Each row is a point. The last column is the point's height on a tilted bowl or saddle (a function of degree 2), plus a little noise. Count its main directions that bend up, bend down and stay straight.

Points:
-1, 13, -4, 8
39, 20, -18, 30
-25, -12, 7, 14
3, 26, 43, -11
28, -54, 9, -21
-48, 5, 56, 61
-33, 7, -5, 28
-32, 21, 5, 26
-3, -3, -15, 5
-25, 38, -16, 32
51, 32, -2, 28
-5, -32, -10, -17
-41, -18, -26, 21
27, 1, 55, 13
39, -48, -78, -40
-62, -6, -33, 65
Directions: 2 up, 1 down, 0 straight

Points (26 x 5):
-2, 49, 20, -7, -18
-4, -81, 0, -46, -95
-8, 38, 30, -27, -9
39, -30, -9, -21, -26
62, -12, 82, -1, 41
-14, -56, 31, 2, -37
43, -27, -8, -39, -36
-26, -39, -42, -6, 6
-22, 30, 2, 12, 2
-4, -43, -52, 5, 27
-6, -25, -20, -46, -23
-6, 42, 43, 68, 7
-2, -14, 4, 2, 4
-24, 1, 34, 32, 8
18, -22, -1, -26, -12
-25, 34, -24, 32, 27
10, -17, 32, -36, -3
-13, 36, -10, 2, -1
52, -23, -24, 31, -19
-11, 45, -8, 28, 3
-9, -3, -80, -11, 64
16, -13, 1, -4, -2
37, 5, 27, 41, -1
-40, -26, -48, 10, 32
-44, -2, -33, 7, 19
34, -7, 26, -41, -6
Directions: 1 up, 2 down, 1 straight

Points, 25 rows:
33, 5, -10, -9, 3
-68, -11, 25, -5, 38
-4, -19, -94, 7, 0
-33, -22, -5, 12, -1
83, -12, 38, -4, 11
-18, 32, 25, -1, 30
3, 9, 21, 17, 10
-59, 52, 26, -19, 89
-41, -47, -21, 13, -10
-7, 8, 10, -37, 41
38, -26, -41, 17, 19
-9, -51, 69, 25, 10
-23, 55, 50, 19, 42
11, 29, 43, -9, 35
12, 50, 7, 41, 24
15, -26, 6, -7, 1
-20, -43, -25, -28, -6
27, -12, 20, -8, 9
5, 27, 18, -50, 66
-29, 53, -42, -23, 19
14, -37, -15, 23, 8
-5, 23, 31, -17, 40
15, -7, 16, 12, 5
-27, 5, 6, -14, 22
38, 15, 57, 47, 30
Directions: 1 up, 0 down, 3 straight

Points:
54, -11, -5, 15, 6, -37, -19
2, 3, 2, 34, 15, 15, -21
-11, 2, 2, -7, -5, 20, -1
0, 4, -46, -25, 14, 8, -26
-9, -25, 4, 33, 10, 33, -22
-21, 32, 17, -10, 46, 5, -53
-22, 24, 13, -4, 4, -19, -21
25, -14, -44, -3, -19, 38, -28
-12, -5, 10, -34, -20, 36, -13
62, -31, 33, -9, 40, -18, -17
-21, -10, -1, -11, 17, 27, -18
1, 4, 52, 10, 8, -4, -17
-13, -4, -19, -1, 6, 10, -6
-40, -17, -95, 36, 63, 0, -95
-5, -15, 19, 17, 8, -20, -16
22, -33, -1, -17, -9, 39, -17
1, 25, 21, 12, -14, -30, -19
-29, 2, -29, -10, -15, -33, -5
7, 25, -44, -6, -31, -11, -16
10, 30, -8, 8, 7, -30, -19
-6, -21, 45, 32, -17, 15, -22
-12, 46, -2, -22, -8, -13, -27
-27, -4, 29, -7, -54, 13, -17
-17, 9, -2, 14, -14, -9, -7
-12, -11, -19, -34, 18, 19, -28
-20, 34, -10, 16, -21, -13, -19
-21, -11, 1, 22, -38, 15, -5
-1, 27, -14, 0, 5, 7, -12
8, -22, -4, -20, 37, 12, -29
-33, 29, 4, -5, 27, 37, -37
-13, -6, 4, 26, 4, 26, -11
10, 10, -14, 4, -22, 10, -1
-11, 13, 1, -18, 12, 1, -13
19, 34, 51, -2, -18, -18, -18
-39, 11, 30, 3, -30, 36, -12
9, -17, -13, -7, 25, -9, -14
-2, -6, 1, 62, -2, 1, -45
-12, -19, 36, -3, -38, 47, -4
-37, 5, 23, -25, -21, 19, -21
40, 12, -31, -71, -38, -10, -66
-23, 38, 0, -12, 9, 16, -26
21, 0, -1, 21, 17, 10, -15
2, 30, 9, 7, -12, -4, -10
-36, 0, -11, 8, -5, -18, -12
-7, -28, 13, 15, 2, 35, -12
Directions: 0 up, 4 down, 2 straight

Points (42 x 7):
-5, -11, -12, -23, 44, -37, 13
-17, 56, -11, -19, 15, -39, 5
4, -39, -19, 37, -48, -15, -8
-57, -9, -16, -48, -24, 18, -27
89, -10, 12, -18, 14, -33, 3
-52, 8, -29, 14, -83, -6, -8
-17, 13, -63, -25, 8, 30, -29
26, 12, 9, 19, 32, -5, 5
23, 8, -30, 29, 28, 18, -3
-32, 38, -12, -11, 69, 14, 19
22, -17, -3, -8, 42, -7, 9
-18, -11, 0, -63, -6, -25, 3
4, 27, 12, 36, -3, 56, 5
-26, -16, -13, -24, 12, -25, 4
-4, 20, -34, 28, 39, 7, 0
-15, -19, 5, 24, -16, 41, -12
-44, 52, -50, -38, -17, -24, -12
-7, -36, -8, 2, 1, 57, -13
-76, 56, -72, -27, -11, 92, -95
4, -28, 24, 46, -14, 20, -4
-10, -9, 39, -1, -21, 7, -8
-4, -25, -18, 28, -45, -10, -7
21, 42, -45, -41, 6, 7, -24
12, 0, 17, -74, -10, -21, 0
-14, 19, 36, -63, 41, -10, 9
-22, -33, 20, -5, -20, -36, -5
34, 30, 9, -20, 1, -12, -4
36, -9, 38, 54, 19, 24, 11
35, 26, 27, 39, -7, 25, 12
90, -52, 23, -36, -5, -37, 19
-16, 48, 5, -16, 48, -3, 11
-15, -35, -19, -38, 14, 46, -6
19, 21, -3, 20, 45, -23, 5
8, -19, 14, -25, -44, -4, -7
2, 7, 5, 30, -6, 47, -2
-37, -12, 10, 58, -28, 2, -1
-43, -32, 23, 3, -51, -26, -10
2, 26, 22, 20, -55, 24, -1
8, 17, 7, -10, -16, 37, -11
2, -16, -46, -28, 53, 34, 6
-34, 56, -2, 14, -25, 35, -8
21, 3, -26, -57, -18, -25, -2
Directions: 3 up, 3 down, 0 straight
